Rows are points. To make a cloud, some directions were put in groups of two or more. Within a group, all points are equally far from the middle, so they leave a hole (a ring in 2 directions, a hollow ball in 3). The other directions are filled evenly. Then the cloud was stretched, turned, moved and blurred a little. Count the holes, and give their numbers of directions, smallest first.
In the rows, zero is written as 128.

Cloud:
[[153 114]
 [142 219]
 [ 85 107]
 [ 94 193]
 [111 113]
 [ 78 114]
 [198 140]
 [ 79 140]
 [150 202]
 [188 129]
 [ 94 167]
 [109 185]
 [131  78]
 [118 177]]
Holes: 0

Cloud (22 x 3):
[[130 168 164]
 [116  80  89]
 [140 148  95]
 [144 117 210]
 [123 128  81]
 [121 196 161]
 [124 217 150]
 [130  35 110]
 [154  48 116]
 [199  80  96]
 [151 161 124]
 [142 214 159]
 [163 166 184]
 [125 124  79]
 [180  80 148]
 [118  45 154]
 [180 113 142]
 [119 187 150]
 [134  79  96]
 [110 167 153]
 [106  94 193]
 [190  75  97]]
Holes: 0

Cloud (19 x 3):
[[164 198 145]
 [165 134  67]
 [171 121 173]
 [135 172  86]
 [182 163 160]
 [170 150 177]
 [184 119  80]
 [186 170 115]
 [ 76  84 138]
 [121  73  63]
 [135  89 180]
 [132  50 145]
 [106 114 191]
 [ 92 180 159]
 [ 79 132 170]
 [166  93  64]
 [189  93 127]
 [ 90 175 165]
 [178 185 145]]
Holes: 1 (3)

Cloud, 32 rows:
[[ 95  71 140  41]
 [ 32  83  88 134]
 [ 96 121 127  84]
 [ 67 137 124 129]
 [118 111  71 164]
 [140  38 105 156]
 [172 129  79 117]
 [142 137  73 204]
 [ 92 101  45 151]
 [ 98 107 144 148]
 [ 97 219  92 162]
 [193 120  97 205]
 [171 122 165 159]
 [ 87  82 128 102]
 [ 92 108  84 155]
 [149 138 142 199]
 [140 145 170 150]
 [143 164 146  61]
 [112 199  89 149]
 [ 96 131 167 132]
 [141 173 107 177]
 [136 178 108  48]
 [143  86 133 206]
 [211  97  71 108]
 [140  86  52 135]
 [130  52 127 167]
 [200  83  92 146]
 [ 86  88  78 162]
 [ 93 119 102 109]
 [144  56  81 111]
 [170 154 149  76]
 [ 78 108 170 197]]
Holes: 0

Cloud (29 x 4):
[[132  87 107 129]
 [126 110 180 138]
 [116  82 109 142]
 [100 110 126 166]
 [110 151 129 134]
 [139 164  58 123]
 [117 134  76  73]
 [ 72 173 129 138]
 [ 53 140 104 151]
 [130 101  84 193]
 [ 54  94 102 111]
 [169  96 196 164]
 [ 43 127 129 116]
 [188 142 139 175]
 [115  69 103 128]
 [ 95 158 170 249]
 [ 67 100 169 140]
 [181 131 171 173]
 [103 167 163 191]
 [128 153 196 116]
 [ 27 112  86 175]
 [ 79 114 104 193]
 [152 109 153 120]
 [ 83 176 147 180]
 [104 112  98 203]
 [ 33  89 118 166]
 [107 113 203 208]
 [118  83 169 156]
 [171 108 189  95]]
Holes: 0

Cloud (46 x 6):
[[ 76 196 101 151 200 124]
 [184 193 119 177 109  47]
 [195 148  58 114 109 194]
 [141 114 124 123 155  44]
 [160 146 144  97 186 176]
 [182 155 144  87  66 103]
 [181 157 141 184 108 131]
 [ 61 153 100 124 134 120]
 [197 146 147 100 184 140]
 [122 167 158 120 213  93]
 [172 176  46 140 105  80]
 [112 126 111 195 147 155]
 [161 189  58 100 119 116]
 [116 159 129 195 121 143]
 [191 134 107  74  64  81]
 [138 102  69 171 139 167]
 [207 174 138 171 192  67]
 [173  67 134 133 149 128]
 [123 163 165 193 200  30]
 [209  95  85  68 141 158]
 [ 85 145  70 118 174 113]
 [116 125  86  94 147  88]
 [ 65 172 106 173 128 119]
 [135 153  42 146 121  83]
 [216 113  60 153 100 150]
 [169 117  80 171  69  81]
 [163 182 109  83 168 129]
 [119 154 178 130 131  82]
 [ 87 197 111 163 116 120]
 [135  83 137 111 106 119]
 [176 163  42  95 142 142]
 [187 129  37  95 134 183]
 [185 141 170 172 124 119]
 [227 136 108 160  68 123]
 [162  83 102  80  70 137]
 [144 108 128 185 110  63]
 [172 173 124 176  76 115]
 [ 70 167 116 137 110 157]
 [196 153 146 102 190 125]
 [183  97  99  98 187 100]
 [138 103 106 196 162 142]
 [193 125  47 115  70 189]
 [159 177 172 152 183  45]
 [176 123  81 170  70  61]
 [119 125  84  93 166  95]
 [123 137  56  92 133 104]]
Holes: 3 (2, 2, 2)

Cloud, 46 rows:
[[108  94  86 129  30  82]
 [132  76 175 113  96 146]
 [135 147 173  79 101 166]
 [131  92 153 171  51  79]
 [196 124 129 105  46 181]
 [135 101  91 175 109 100]
 [144 111 165 168 185  79]
 [136 146  91 113  38  91]
 [211 138 133 177 170 121]
 [143 132 127 157 134 212]
 [ 61 117 125  85 148 132]
 [181 139 130 193 137 120]
 [194 164  90 126 111 117]
 [178 161 102 124  66 110]
 [169 150 135 192 136 127]
 [ 87  75 117  58  51 132]
 [202 140 103  68 161 198]
 [110  97 111 141  91 192]
 [207 159 112 108 168 230]
 [235 125 130 113 155 142]
 [171  96 123 142 193 191]
 [154  82 165 125  47 141]
 [143 122 130  83  12  70]
 [149 187  83 105 151 182]
 [115 115  78 107 186 193]
 [166 172  94  92 113 217]
 [148 154 127 170 174 203]
 [164 157 111  86  71 211]
 [194 143 162 124 158  88]
 [232 136 127 152 155 132]
 [146  64 132 126 160 130]
 [144 106 177 159 160  69]
 [ 95 153 135  66 122 116]
 [185 114 152 106  19 110]
 [181 109 119 152 121 204]
 [188 119 140 171  70 115]
 [156 175 130 118  98 199]
 [171 164 142 164  92 124]
 [162  95 110 175 169 105]
 [110 120 171 170  75  83]
 [101 106 102 106 195 176]
 [162 183 102  93 191 186]
 [182 131 109 102  18 111]
 [143  77 105 124 177 167]
 [ 80 122 110 105 194 153]
 [ 77 112 136 138 173  80]]
Holes: 3 (2, 2, 2)

Cloud (78 x 8):
[[140 164  53  95 163 134 147 196]
 [116 122 156 100  94 188 110 123]
 [104  95 184 189 140  91 112  87]
 [114 138  92 165 171 187  91 111]
 [126 175  58 123 163  88 106 126]
 [107 159 118 135 139 217  99 181]
 [129 132  86 182  76 190  80 141]
 [159 139  89  84  64 121 191 152]
 [115 171  93  82  51  87 138 170]
 [118 107 144  97  98  41 173 169]
 [127  44 168 131 177  89 164 130]
 [111 134  99  70  74  92 100 184]
 [135 106  94 131 122  77 241 142]
 [132 150  40 164  43 131 112 166]
 [116 213 181 139 128 129 118 154]
 [128  40 100 135 109  63  89 113]
 [185 185  67 137 118 176 143 171]
 [153 139  93 173 160  43 109 163]
 [124 154 133 104  54 171 130 127]
 [ 88 106 101 156 131 211 105 171]
 [138  43 126 198 137 197 136 138]
 [ 93  99  90 193 117 184  90 114]
 [ 99  99 136  73 159 115 104 129]
 [213 137 175 143 163 131 168 111]
 [ 81 172 142  88 158 148 104 126]
 [143  58  38 195 143 108 158 120]
 [204  97 127  86 140 122 119 168]
 [128 145  63 133 157  76  94  98]
 [151 145  70 102  98 106  63 142]
 [165 165 185 157 109  71 116 128]
 [206  66 104 172 104  69 170  95]
 [175 166  86 132  93  85 115  89]
 [117 140 124 188  29  96 118 177]
 [ 98 101  63 176 138 196 137 123]
 [138 117  45 141 174 147 186 114]
 [148 186 104 110 144  62  87 173]
 [120 164 109 134  70  29 159 144]
 [ 85 176 150 116 132 180  85 168]
 [103  96 175 145 128 150 222 158]
 [178  72 144 110 114  89 148 201]
 [180  53  60 159  75 106 181 117]
 [132 151 157 105  54  81 126 189]
 [ 89 123 145 163 118 184 172 201]
 [114 194  45 112 125  98 129 154]
 [ 98  62  98 149 111  65  69 150]
 [ 82  66  63 157  77  83 107 105]
 [105  73 113 163 133 108 135  38]
 [ 41 136 142 136  92  90 158 147]
 [187 141  77 209 124  72 116 138]
 [ 96 135  30 158 132 126 130 111]
 [ 95  82  69 119 128 152 146 213]
 [ 63 115 123 148 136 133 130 208]
 [152 227 139 149 134 144 119 169]
 [ 78 181 156 172 111 144 153 176]
 [175 182 116 140 134 105 140 223]
 [112 103 141 214 151 133 194 141]
 [104 130  78 179  98  54 159 187]
 [148 164  31 156  84 100 108 126]
 [ 81 142  41 158  68  83 153 157]
 [110  48 136 163 145 100 207 159]
 [ 78  60 149 132 125  78 101 138]
 [103 136 123 194 152 101 127  57]
 [176 147 132  99 126 207 167 136]
 [182 185 101 120 149 123 123 219]
 [222 122 110 174 167 124 109 166]
 [108 107 136 151 136 129 249 111]
 [116 143  32 125  66 106  99 142]
 [157 100  64 159  56 128 193 190]
 [117 121  58 160 184 145 105 112]
 [ 99 119  81 118  37  91  94 192]
 [169 135  63 143  94 192 105 192]
 [217 147 150 138 165 129 154 179]
 [ 80 178 153 118 168  87 130 140]
 [156 133 129 143 215 163 191 100]
 [150 163 152 172 135 123 113  57]
 [151 130 116 153 221 152 182 107]
 [209 114 140 141 136  60 184 136]
 [182  84 109 173  55 105 190 100]]
Holes: 3 (2, 2, 4)

Cloud:
[[104 122 158 127  63 158 141 111]
 [157 134 187 156  37  92 107 158]
 [149 195 139 172 142 174  52 155]
 [141  44 159 124  87 133  86 109]
 [101 159 146 181  57 174  92 163]
 [ 87 108 142 181  97 106 166  78]
 [ 47 161 123 155 208 145  88 129]
 [149 182 158  56 157 109  92 119]
 [ 99  91 119 186 215 127 104  54]
 [ 91 137 176 208  96 122 133 115]
 [124 108 139 109 140 189 195 103]
 [114  94 137 130 116 124  81 224]
 [ 55  70 136 183 217 144 131  92]
 [217 122  96  90 102 111  98 201]
 [178  98 168  93  70 188 118 178]
 [167  89 138  73  79  95 163 121]
 [ 71 176 168 174  71 110 142 162]
 [177 166 107 124  98 174  37 161]
 [185 135 187 173  88 123  99 100]
 [167  17 133 153 126 145 153 113]
 [119 112 117 110 133  40 152  91]
 [171 123 115 216  82 111 172 130]
 [149  99 160  78 159 107 149 173]
 [ 98  56 170 114  83 143  98 175]
 [202 158 146 147  39  66 134 131]
 [107  96 193 110  60 162 136 167]
 [111 143  81 144 176 132 214 101]
 [159 186  96 131 169  69 107 170]
 [189  62 119 197 143 167 141 117]
 [111 200 149 120 122  59 159 169]
 [ 65  66 142 146 179 150 165  71]
 [162  88  92 179 179 134 205  85]
 [163 223 130 182 111 165  95 127]
 [187  91 128 163  39 141  97 177]
 [138 141 166 213  77 139 100 133]
 [151 214  91 163 152  72 125 144]
 [ 79 109 118 124 176 157 211 148]
 [112  61  92  90 151 128 139 110]
 [143  90  46 157 177  64 126 109]
 [ 96 130  38 142 139 132  95 171]
 [ 78 109 186 135  67 148  91 154]
 [160 100 128 153  75 179  95  98]
 [101  83 145  95 145  99  78 192]
 [ 83 117 147 135 115  95  63 200]
 [ 74 127 111  99 176 152  56 140]
 [192 194 150 101  87  80 186 129]
 [154  83 141 117  56 173 140 130]
 [144 183 124 152 203 165  59 128]
 [160 141  83 121 207  83 158 107]
 [184  73  65 157 173 122  64 126]
 [154  57 100 174 152 145  95 183]
 [ 77  61 183 151 182 179 142  91]
 [162 137  56 110 162 128  84 102]
 [127 152 199 131 116  96 113 177]
 [121 137 161 214 104 197  96 127]
 [ 99 147 187  82 141  83  82 150]
 [103 114 159 147 195 225 158 126]
 [122 102 168 120 101 212  68 151]
 [140 232 115 178 158 131 116 128]
 [ 93 177 111  90  94  81 156 176]
 [154 141 124 147  87  36  83 114]
 [201 209 126 109  47  72 119 147]
 [148 118 183  60 146 160  94 167]
 [102  75 133 113 139  40 121 125]
 [152 182 122 203 123 180 189 136]
 [120 146 116 217 208 160 132  86]
 [ 80 130 125 145  75  99  82 208]
 [107 125  79  78 180  96 108 131]
 [182  61 106 188 108 135 173  91]
 [119 188 136 129 169 179 183 104]
 [159 195 178 158 162 140 111  92]
 [163  43  72 129 100  93 131 146]
 [168  93 132 193  71  94 170 107]
 [ 54 124  67 154 208 117 104 154]
 [ 95 110 170 124 198 142 170 141]
 [ 67 119 124 149 108 135 151 221]]
Holes: 1 (8)

Cloud:
[[136 175 126 114 183  98  56 103  94]
 [123  83 122  92 159 129  26  60 115]
 [212 122 101 101 107 127 109 199 141]
 [ 94 165  68  46 111  91 127  90  96]
 [138 133 115  99 156  79  76  81 163]
 [116 111 144 150 182 106 168 168  74]
 [134 191 139  69 131  96 113 164  94]
 [ 99 158  54 123  58 117 173 141 121]
 [109  80 114 120 205 141  91 154 177]
 [158 165 107  89 127 156  77 165 127]
 [126 176  82 110 153  82  57  97  70]
 [ 72  91 157  96 135  93  21 134  90]
 [ 65 127  55 115 108  72 162 147  95]
 [ 45  90 115 123 239 123 121  87  61]
 [ 95 132 195  72 156 140 154 129 174]
 [103 138 161 118  85 103 104 110 155]
 [ 95 143 200 141 125 144 221 203 187]
 [ 44 100 209 112 159 108 160  82 149]
 [144 122 127  54  65 133  69 232 138]
 [111 127 176  47 120 138 180 161 145]
 [ 85 151 123 120 176 104  51  87  54]
 [106 145 132 155 160 155 195 163  86]
 [ 62  97 132  90 134 145  74 167  79]
 [ 77  97 124 124 175 179 166 124 102]
 [178  56 140 125 208 136 126 144 130]
 [ 57 102 127 159 184 110 224 102 158]
 [129  99  75  60 120 138 194 130 135]
 [140 131  74  83 182 124 119 101  39]
 [ 32  77 198  89 169 123 137 181 122]
 [ 40 129 187  84 148  96 172 178 117]
 [160  95 114 101 162  83  93 171  75]
 [135 126 143 166 149  75 193 134 125]
 [135  96 159 116 189  73  44  88 142]
 [122 108 195 176 248 127 143 103 110]
 [ 79 113 156 123 148 149 105 120 195]
 [ 59 134 133 154 181 128  91  81  72]
 [ 59 138 155 155 217  93 184 103 127]
 [138 121 192 130 111 110 125 155 101]
 [184 120  53  83 129 117 162 146 133]
 [114  65 139 104 179  80  41 166 104]
 [ 32 116 195  56 118 108 146 168 120]
 [174 103 114 120 135 122 106  55 121]
 [141 157  58 102 136  92 156 175  67]
 [ 40 107 130  40 122 103 171 109  57]
 [130  86 173  59 183  94  58 107  63]
 [133 154 134 135 225 109 184  62 146]
 [102 111 203 118 102  91 138 172 115]
 [101 162 188 105 134 142 151 129  78]
 [125 134  90 206 151 108 101 115 113]
 [127 102 119 177 208  67 130  97 163]
 [129 109 100 144 184  77 120 181  82]
 [144 167  32 149 160 107 109 137 137]
 [148 113 190  82 203 140  61  86 110]
 [ 93 100 117  79 190 134  33 121  74]
 [126 115 120  41  96 128  87 116 148]
 [ 39  86 160 163 220 147 124  67 105]
 [148 144  26  95 124 121 153  78 124]
 [ 83  72 159 155 223 136 150 138  91]
 [118 115 161 144 224 165  68  94 126]
 [176 152  70 169 152 127 149 101 185]
 [ 53 101 125  87 137  73 162 130 157]
 [136 126 131  74 104 120   9 201 128]
 [ 75 100  94 139 165  59 166 127 107]
 [102 143 123  96 133  76 178 167  64]
 [152 104 171 100 110 109 102 109 155]
 [ 52  63 160  69 153 132  79 175 105]
 [ 90 180 168 109 171  82 112 170 118]
 [126  99  65  56 125  77 143 143 134]
 [147 113  66  83 181 111 178 144 107]
 [ 92 123 133  99 101  43  93 163  89]
 [142 154 198 112 180 144 150 182 164]
 [ 67  69 111 151 147 118 188 126 151]
 [104 168 137 143 140 181 153 163 157]
 [125  85 138 151 125 125 154 234 217]
 [ 89 133 107 173 225 126 220  46 102]
 [ 75 102 177  64 114 117 122 155  58]
 [190 109 194 144 169 137 115 199 185]
 [112  77 145 170 175 135 140 136 217]
 [165  95 118 102 179 108 112 214 132]
 [166  98 158 147 196 132 136 111 217]
 [157 159  51  94 122 114  55 166 128]
 [148 120  66  79 140 103 138 207 132]
 [117  82 103 102 186 142  68 112  58]
 [150 132 133 187 162  68 173 153 152]
 [ 65  91 149  89  99 103  39 156 101]
 [ 93  98 146 178 200 139 113 183 108]
 [ 85  84 167 163 163 144 195 151 117]
 [ 87 121 146 160 144 162 179  83 112]
 [104 124 101 184 169  66 105 120 162]
 [134  85  83 139 165 132  74 159 174]
 [160 140 159  65  80 148  92 235 133]
 [100 105 126 121 176 156 165 211 135]
 [ 96 124 107  67 103  99  76 173 177]
 [ 88 124 193 100 153 135 189 113 188]
 [118 166  40  99 136  73  79 100  76]
 [129 129  93 162 138 145 221 104 182]
 [172 140 115 107  86 123 205 187 183]
 [ 84 132 140 113 180 158  63 153 129]
 [ 92 152 124 160 141 153 227 197 133]
 [ 37  42 185  93 188  99  70  98 102]
 [ 50 155 195  80 123  99 166 161 123]
 [120 101 129  75  81 127  39 215 116]]
Holes: 2 (4, 4)
